Every row gives one point. Each table stands for the endless flat space through its points: a line for two points, a plane for three, and so on. The two share one point or none. Which?
(in the rows, 128 means zero)

First (3 x 4)
[[110 107 128  80]
 [158 101 152 116]
 [139 111 140 104]]
Second (2 x 4)
[[128 110 136 103]
 [122 116 132 108]]
They share: [134 104 140  98]

First (2 x 6)
[[135 130 152 113 147 117]
 [163 146 140  89 171 113]]
Second (2 x 6)
[[152 122 161 124 167 118]
 [134 140 146 106 146 118]]
They share: no point

First (3 x 8)
[[144 153  95 166  87 105 136 131]
 [148 140 121 129 122 120 137 147]
 [140 149 115 134 119 125 140 139]]
Second (3 x 8)
[[126 154  87 185 132 146 108 105]
 [139 148 110 159 108 130 138 139]
 [146 142 123 149 100 126 150 157]]
They share: [134 160  99 155 100 120 141 127]

First (3 x 9)
[[160 118 129  66 146 159 107 115 107]
 [182 125 159  98 128 131 124 104 124]
 [170 139 163 114 140 115 134 106 126]]
Second (3 x 9)
[[179 145 156 104 158 131 112  79  96]
 [143 148 167 102 164 109 108 108 116]
 [159 136 155 110 140 117 140 120 132]]
They share: [163 139 156 108 146 120 131 109 122]

First (2 x 11)
[[112 117 105  91 122  96  91 141 131 111 137]
 [ 97  72 105 121 122 121 131 151 121  66 162]]
Second (2 x 11)
[[123  85 106 112 112  96 105 163 108  80 147]
 [ 99 103 106 100 136 105 117 145 126  95 150]]
They share: no point

First (3 x 12)
[[112 109 120 115 147 158 159  93 133 116 105 161]
 [118 101 119 121 151 159 151  96 147 113 108 160]
 [118 107 109 123 141 163 161 102 131 115  92 170]]
Second (3 x 12)
[[102 111  95 122 128 188 154  81 139 108  86 137]
 [132  76 125 122 168 143 139 106 174 118 121 177]
 [104  81  97 134 134 164 164  99 163  94 114 143]]
They share: no point

First (3 x 14)
[[ 87 138 135  91 132  73 138 145 118 129 162 144 133 142]
 [ 97 166 161  93 139 114 112 119  97 142 146 151 122 163]
 [ 74 159 153  80 139 103 120 134 111 131 145 165 113 163]]
Second (2 x 14)
[[114 135 165 103 120 124 144 100 100 123 147 132 148 154]
 [109 170 145 103 145  84 104 135  95 158 162 137 128 149]]
They share: [111 156 153 103 135 100 120 121  97 144 156 135 136 151]

First (2 x 18)
[[102 124 111  89 104 127 114 147  87 113 139 105 127 147 161 143  94 148]
 [ 84 122 101  99 118 123 120 145 101 101 127  89 127 137 165 147  96 158]]
Second (3 x 18)
[[114 142 102  81 128  94 131 165 101  98 144  93 129 147 145 146 114 133]
 [117 142  84  69 128 118 113 126  89 122 147  72 105 159 190 140  75 187]
 [138 154  87  63 140  94 128 144  95 119 159  75 114 159 166 134  96 160]]
They share: no point

First (2 x 20)
[[125 138 132 110 155 138 106 131 104 121  97 154  91 106 150 144 111 164
  146 125]
 [121 122 120 134 159 166  86 155 124  97 105 130 107  90 166 144  91 152
  142 137]]
Second (3 x 20)
[[125 135 140 120 166 146 101 131 118 106 101 150  95 113 153 146 108 153
  145 117]
 [117 136 148 113 173 156  94 131 123 106 114 153  84 134 155 157 106 154
  158 109]
 [131 123 137 138 154 125 113 131 121 100  80 141 122  74 138 122 111 141
  118 129]]
They share: no point

First (3 x 24)
[[ 70 163 111  93  75 117 149  81 128 114  75 169 162 143 112 151 129  72
   83  55 146 136 128 143]
 [101 123 116 116 105 100 159 112 151 122 115 149 146 121  89 126 134 126
  111 102 109 138 100 168]
 [ 85 139 132  96  93 120 131  84 119 102  87 145 138 149 121 142 150  90
  107  82 125 118 116 140]]
Second (3 x 24)
[[113 140 119 112 102 106 152 105 146 117 106 147 145 132  90 141 130 113
  109  96 106 124 105 164]
 [ 81 119 147 103 126 120 136 135 163 134 110 170 134 130  84 110 154 108
  111 116 110 154 112 186]
 [ 90 126 141 105 121 118 142 128 159 131 107 165 135 132  84 118 150 108
  112 110 109 146 111 182]]
They share: no point

First (3 x 24)
[[139 125 175 167 112 102  90 172 147 147 134 174  93 124 143 147 107 149
   83 100 111  90 115 121]
 [134 135 153 159 104 124 112 155 158 139 147 150  91 107 153 129  92 136
   98  96  93  93 126 113]
 [154 135 127 145 120 150 143 129 181 115 171 118 110 101 168 105  92 137
  118  99  84 107 139 114]]
Second (3 x 24)
[[166 101 161 177 104 102 139 177 173 120 142 151 112 139 126 141  81 132
   88  95  89  71 138 107]
 [166 129 149 165 124 110 119 153 169 122 140 149 116 123 154 141  99 146
   96 103  95  95 132 109]
 [158 121 155 164 117 114 121 159 167 126 146 150 109 124 147 135  97 143
   95 100  97  91 130 114]]
They share: [150 127 155 157 120 122 113 153 163 131 151 150 104 117 154 129 104 147
  98 101 102  99 125 120]

First (2 x 24)
[[110 130 144 141 101 111 168 157 133 157 131 141 130  98 134  90  98 141
  142 142 154 130 135 106]
 [111 134 137 148  97 112 165 158 136 148 134 143 134 100 138  95  96 141
  140 136 152 130 140 114]]
Second (3 x 24)
[[119 156 147 145  81 118 147 173 144 118 151 133 150 123 115  98  90 149
  151 122 137 145 127 117]
 [107 129 121 161 105 115 178 140 127 160 127 149 111  78 161 110 100 136
  123 135 159 106 161 147]
 [107 136 127 153  97 114 175 149 132 150 135 145 118  91 147 114  98 141
  131 126 157 117 151 141]]
They share: no point

First (4 x 24)
[[123 109 131 141 129 140 116 150 155 112 105  88 128 124  70 171  74 108
  126 129 108  71 138 150]
 [124 113 136 138 139 130 117 152 156 118 107  97 132 120  71 169  90 117
  127 134 120  78 124 138]
 [103  96 153 120 182 123 152 163 164 127 118 132 134 107  79 139 121 128
  127 137 117  78 116 129]
 [139 131 129 147 115 122  90 146 147 118 101  78 134 124  72 191  84 122
  126 139 140  91 110 130]]
Second (3 x 24)
[[118 110 139 122 150 107 127 171 152 130  85 112 135 107  82 174  86 139
  117 142 118  79  93 116]
 [107 103 156 122 141 127 115 155 133 116 124  91 126 114  92 172 108 132
  116 140 154 115 109 135]
 [ 95  89 151 115 121 124 121 142 132  95 136  84 134 135  94 152 125 146
  106 141 164 125 115 143]]
They share: no point

First (3 x 24)
[[106 108 164 143 176 124 119  99 165 140 147  87 118 126 127  81 128 140
   98 141 166 138 135 137]
 [125 144 125 127 150 146 107 106 139 169 146 108 126 110 114 113 151 150
  102 123 160 169 173 103]
 [104 132 152 133 162 134 107 109 163 148 137  99 114 122 129  95 142 150
   96 141 160 160 149 115]]
Second (2 x 24)
[[140 104 164 110 179 113  92 129 139 170 130  81 109 101 142 106 120 136
  107 144 139 140 170 103]
 [ 98 152 116 158 143 161 134  75 157 146 166 117 139 131  94  94 162 154
   95 114 187 170 146 133]]
They share: [119 128 140 134 161 137 113 102 148 158 148  99 124 116 118 100 141 145
 101 129 163 155 158 118]

First (3 x 24)
[[133 135 104 129 162 112 127 150 124 143 148 143 148 107 121 126  81  79
  140 120 161  84 111 179]
 [167 131 106 110  95 144 176  87 170 190  89  98 147 110 134 163 114 135
  129 167 133 119 135 127]
 [154 132 110 114 117 136 157 108 154 176 109 113 151 104 124 150 102 115
  137 153 140 108 129 146]]
Second (4 x 24)
[[163 108  87 121 157  98 172 140 161 198 145 153 165  98 120 151 125 149
  104 136 120 131 106 166]
 [119 176  79 141 121  96 128 128 161 136 103  93 139 156 164 111  47 113
  146 110 154  95 144 146]
 [154 140 103 126 117 150 155 102 126 138 107 109 116 122 146 151  97  69
  132 149 180  75 113 144]
 [112 184  74 146 115 103 131 120 156 129  96  85 132 157 166 108  43 105
  146 110 155  96 142 146]]
They share: [152 134  94 126 133 120 155 122 146 160 121 123 139 120 140 144  98 107
 125 137 154  98 117 152]

First (2 x 24)
[[122 127  79 101  97 144 105 141 135 155 112 133 152 144 170 103 156 124
  126 134 122 120 137  90]
 [122 113  93 117 111 140 107 153 133 149 122 141 142 156 154 103 138 116
  118 146 138 112 149 100]]
Second (3 x 24)
[[124 109  84 118 118 150 112 155 134 153 142 164 116 166 142  85 134 124
  104 154 157  95 145 101]
 [125 105  90 117 116 145 108 158 129 152 134 158 122 166 146  93 133 116
  107 151 151 101 154 104]
 [121  99 122 131 116 121 100 166 125 138 104 120 164 158 154 129 123  92
  127 147 129 127 174 112]]
They share: [122 106 100 125 118 138 108 159 132 146 127 145 137 162 146 103 129 112
 114 152 146 108 155 105]

First (2 x 24)
[[110 134  91 154 103 112 126 143 116 158 151  95 155 151 112 104 137 106
  157 156  94  88 122 111]
 [ 86 113  97 148 121 103 105 134 104 170 157 122 167 175  88  95 143 109
  145 174 100 112 143 114]]
Second (2 x 24)
[[102 130  83 150 102 104 112 137 110 164 145 112 166 165  95 106 145 103
  157 172  90  95 139 114]
 [ 88 140  67 154  92  96 110 133 104 174 133 118 174 183  85 116 153 101
  167 188  84 101 153 114]]
They share: no point

First (4 x 24)
[[143 103 153 148 106  51  87 135 124 152 106 114 149 138  86 127 127 111
  134 116 136 120  85 149]
 [111 153 170 121 130  83  74 142 159 123 120 111 169 134 124 111 166 142
  113 109 118 137  86 123]
 [129 140 159 128 116  82  80 147 158 141 106 100 148 141 122 121 158 127
  126 107 131 140 101 145]
 [116 153 135  81 150 128  99 132 189 148  85  71 139 154 134 136 176 157
  143  99 133 137 121 153]]
Second (4 x 24)
[[142 132 144  58 117 125 108 113 198 143  92 111 149 103 108 142 157 158
  160  82 126 113  83 167]
 [112 116 128 125 154  87  93 127 136 151 100  89 157 170  95 139 138 130
  129 127 140 126  96 139]
 [127 147 166 124 158  55 104 119 129 142  79  72 130 152 118 100 173 171
  153 109 123 123 131 121]
 [125 137 160  79 127  91 105 119 173 148  89  90 142 119 111 119 174 169
  150  82 107  98 106 145]]
They share: [122 125 139 103 142  94  99 122 155 148  95  93 151 146 102 134 150 145
 141 109 131 119  97 145]

First (4 x 24)
[[128 130 119 135 127 125 136 112 109 189 205 137 132 165 120 145  97 121
  130 113 125 107  75 160]
 [155 157 128  87 133 134 139 100 166  96 124  95 102 159 114 142 148 133
  127  95  95 119 120 145]
 [125 162 128 111 142 138 121  97 130 153 165 104 120 174 132 130 122 140
  125 120  95 122  86 144]
 [178 135 121  87 120 125 161 109 179  77 118 108  99 142  93 161 153 116
  133  74 111 109 138 155]]
Second (2 x 24)
[[140 147 120 114 120 124 141 103 141 135 167 117 117 161 113 155 130 122
  136 100 117 107 110 149]
 [156 133 122 108 138 134 145 109 145 133 151 117 117 153 109 143 124 124
  126  98 105 117  98 159]]
They share: [148 140 121 111 129 129 143 106 143 134 159 117 117 157 111 149 127 123
 131  99 111 112 104 154]

First (5 x 24)
[[105 139 118  82 148 149 167 149  97 186 128 142 121 113 101 132 122 178
  135 163 122  88 142  93]
 [114 160  91  97 133 131 161 143 106 159 152 127 115 134 107 150 110 163
  129 136 143 103 142  93]
 [ 90 171 105 133 132 152 163  89  99 127 134  97 104 133 140 102 117 147
  118 164 122 155 106 121]
 [135 182  71 106 137 120 160 150 104 163 161 126 118 135 106 158 109 155
  131 122 161 106 143  95]
 [141 175 100  99 172 145 171 157  82 214 121 145 130  93 102 120 133 169
  142 163 139  95 134 105]]
Second (2 x 24)
[[109 150 126  84 116 130 148 117  79 157 167 115 116 104 104 140 116 163
  108 144 104 107 126  74]
 [109 152 120  92 121 132 151 121  88 157 159 112 111 113 109 138 114 165
  114 145 110 112 126  80]]
They share: no point

First (3 x 24)
[[159 117  94 132 160  73 129 144 159  90 147 166 131  96 160 112 103 128
  159  84 114 114 119 159]
 [156 113 102 131 167  76 123 142 151  98 152 168 130  90 160 117 105 133
  151  92 108 116 126 155]
 [151 117 136 126 180 101  97 138 121 116 165 158 117  88 154 126 103 146
  127 116  96 116 143 149]]
Second (4 x 24)
[[121  99 110 130 155 142 107 159 177  47 123 152  89 143 169 113 101 106
  169 122  57  86 114 145]
 [143 137 134 141 170 122  96 151 143  92 145 127 114 133 144 152 130 144
  164 125 103 126 127 189]
 [191 161 133 134 164  73 106 133  94 145 170 137 130  77 134 131  90 171
  119  78 163 138 136 189]
 [165 139 132 117 167  94 102 137 131  99 169 149 123 104 150  95  94 128
  141 100 113 103 131 146]]
They share: [159 133 125 127 162 103 105 143 134  97 154 146 114 108 151 113  95 135
 143 100 111 109 127 160]

First (2 x 24)
[[114 148 163 127 103 114 109 140 117 157 173 115 109 114 144 145 103  94
  134 120 128 155 100 116]
 [113 152 169 132 106 110 103 146 123 163 182 114 108 107 150 154  96  86
  126 118 136 163  99 125]]
Second (3 x 24)
[[136 160 150  97  86  95 144 136 123 137 142 126  80 122 153 127  96 115
  171 141  79 156 127 109]
 [ 86 104 160 135 100 161  94 104  87 157 158  90 150 146  93 109 132 101
  135 109 157 106  63  71]
 [106 132 149 131 107 136 107 128  93 149 167 117 129 128 124 133 133 108
  134 112 130 133  90  96]]
They share: [116 140 151 117  97 122 121 128 105 145 155 117 111 128 132 127 117 110
 150 124 112 139 102  98]

First (2 x 24)
[[104 160  89  84 133 108 114 149 102 131 112 147  81 154 135 109 126 166
  113 165 113 138 132 138]
 [ 86 130 131 108 163 138  96 173 138 131 142 105 111 166 171 157  90 124
   83 159 155 102 126 156]]
Second (3 x 24)
[[ 83 124 104  85 130 112 107 139 113 103  98 145 101 136 138 157 117 142
  118 144 110 110 154 145]
 [ 86 139 113  97 157 127 104 157 131 130 125 127  95 160 147 133 117 136
  100 168 134 122 130 139]
 [104 148 110  97 118  97  98 157  95 106 119 145  95 151 162 142  93 163
  127 129 104  98 163 154]]
They share: no point

First (5 x 24)
[[172  89 175 170  84  92 162 111 127 104 138 146 120  78 134 105 175 162
  140 124 151 123 130 120]
 [134 133 145 160  62 112 162  71  81 110 212 148 142  80 152  97 123 204
  160 106 103 101  80 116]
 [177 115 141 163  93 104 179  96 109  91 176 165 124  62 161  98 172 181
  130 105 143 105 111  98]
 [151 131 148 157  81 113 161  91  97 110 192 151 129  83 154  93 149 184
  140 114 117 105 105 112]
 [190 147 117 142 142 145 145 105 130  91 143 150  90  94 167  95 209 143
   86  95 155 122 168  88]]
Second (2 x 24)
[[142 136 153 149 104 117 138 103 113 118 154 136 126 108 136 102 162 158
  131 126 119 121 133 122]
 [156 120 155 151  98 125 128  97 127 102 164 120 114 104 132  86 148 164
  135 108 119 125 131 114]]
They share: no point

First (4 x 24)
[[109 141 139 127 125 165 100 118 145 149 103 125 126 103  94 153 159 111
   97  99 175 151 134 116]
 [123 119 171 179 200 146 125 133 161 143 134  98 138  98 135 162 118 180
  172 159 141 175 179 159]
 [111 143 147 179 146 164  95 151 185 191 152 104 162  68 117 120 124 126
  166 123 189 187 161 117]
 [126 134 156 136 148 166 125 117 154 136 119 119 142 103  97 155 145 152
  109 111 166 160 160 146]]
Second (4 x 24)
[[103 132 129 158 134 156  98 140 175 153 120 110 134  94 131 164 114 131
  130 123 153 174 159 139]
 [ 97 133 113 152 133 160  97 140 175 152 123 105 146  93 123 171 102 122
  139 116 148 181 155 142]
 [ 95 138 133 170 100 165  81 140 204 149 126 105 134  79 145 174 103 126
  116 130 165 178 162 132]
 [ 84 146 156 176 110 176  62 118 194 146 131  89 138  65 126 183 121 105
  139 147 186 172 137  99]]
They share: [108 131 150 158 161 152 101 130 152 155 116 110 126  98 120 156 139 132
 142 132 159 163 149 126]

First (3 x 24)
[[ 88 150 118 109 101  88 155 160 178 118 139 115 127 137 169 132 163 110
  171 147 127 122  87 137]
 [117 152 128 113 111 116 153 134 154  95 145 130 125 108 156 143 142 111
  150 104 152 105 109 142]
 [106 152 125 111 110 106 151 143 162 103 144 123 123 119 162 137 151 112
  156 121 142 112 102 138]]
Second (4 x 24)
[[111 154 125  79 114 108 143  99 170 100 122 132 119  96 179 114 162 105
  135 110 149  93 102 151]
 [ 86 126 135  91 144 129 174 117 126 122 157 140 128 108 128 139 117 100
  157 117 166  93 102 151]
 [121 135 140  80 114 126 146 128 163  71 147  81  96 107 166 149 162 110
  131 146 150 133 127 116]
 [106 155 122  72 116 105 145  86 171 109 114 145 125  91 181 104 161 101
  135 103 151  81  95 162]]
They share: [113 154 129 111 118 114 145 135 154  96 148 124 117 112 161 136 148 115
 147 112 147 109 110 135]

First (2 x 24)
[[154 102  89 109 133  98 147 141 150 133 143 138 148 157 122 144 125 135
  125 160 166 128 128  98]
 [170  94  73 121 149  88 159 123 142 147 131 134 130 147 114 146 133 127
  125 160 180 140 142  82]]
Second (5 x 24)
[[172 112  99 121 103 101 153 114 172 112 163 160 173 146 136 143 117 147
  121 178 149 126 135 114]
 [130 104  96  73 134  93 126 184 134 147 133 123 154 185 130 143 128 132
  109 153 176 127 112 115]
 [143  94  85 145 137 127 141 114 160 102 149 158 160 141  99 140 100 133
  161 148 138 122 118  82]
 [138 117  59  98 133 134 108 130 107 154 106 131 173 176  86 152  89 118
  143 136 192 141  86  95]
 [176 161  97  89  97 127 168 141 156 150 164 114 133 149 119 166 126 160
  136 167 193  96 107  94]]
They share: [146 106  97 103 125 103 141 150 154 126 149 140 157 162 126 143 121 139
 125 160 159 122 121 106]

First (3 x 24)
[[145 142 110  76 131 176 156 123 172 111 136 154  94 106 138 114 130  99
  114 118 137 137 106 116]
 [134  94 142 119 138 118 123  95 133  91 101 125 133 102 140 155 165 113
   66 140 153 143  78 105]
 [141 127 120  84 127 159 150 118 160 107 129 150 106 101 142 124 134 103
  102 123 139 143 101 109]]
Second (6 x 24)
[[128 150  95 118 165 136 159 125 167 132  87 162  97  73 112 140 134 100
  136 158 157 149 102 130]
 [131 115  96 104 146 152 152  96 171 121 102 178 123  94 142 108 159 111
  106 129 138 159 100 121]
 [152 108 153 100 137 137 173 153 160 108 145 121  88 109 141 131 121 123
  110 128 165 153  80 108]
 [164 154 145 103 123 157 163 129 186  97 122 116  98 101 143 125 136  79
  101 153 151 127  97  94]
 [151 142 128 107 139 155 150 115 179 104 113 132 111  94 143 123 144  88
  103 157 163 131  89  98]
 [142 129 117 109 153 159 128  95 173 103 109 139 130  91 150 119 156  93
   96 165 183 126  74  93]]
They share: [143 130 118  94 141 160 142 111 162 103 122 140 104 110 134 128 148 103
  98 126 145 133  94 118]
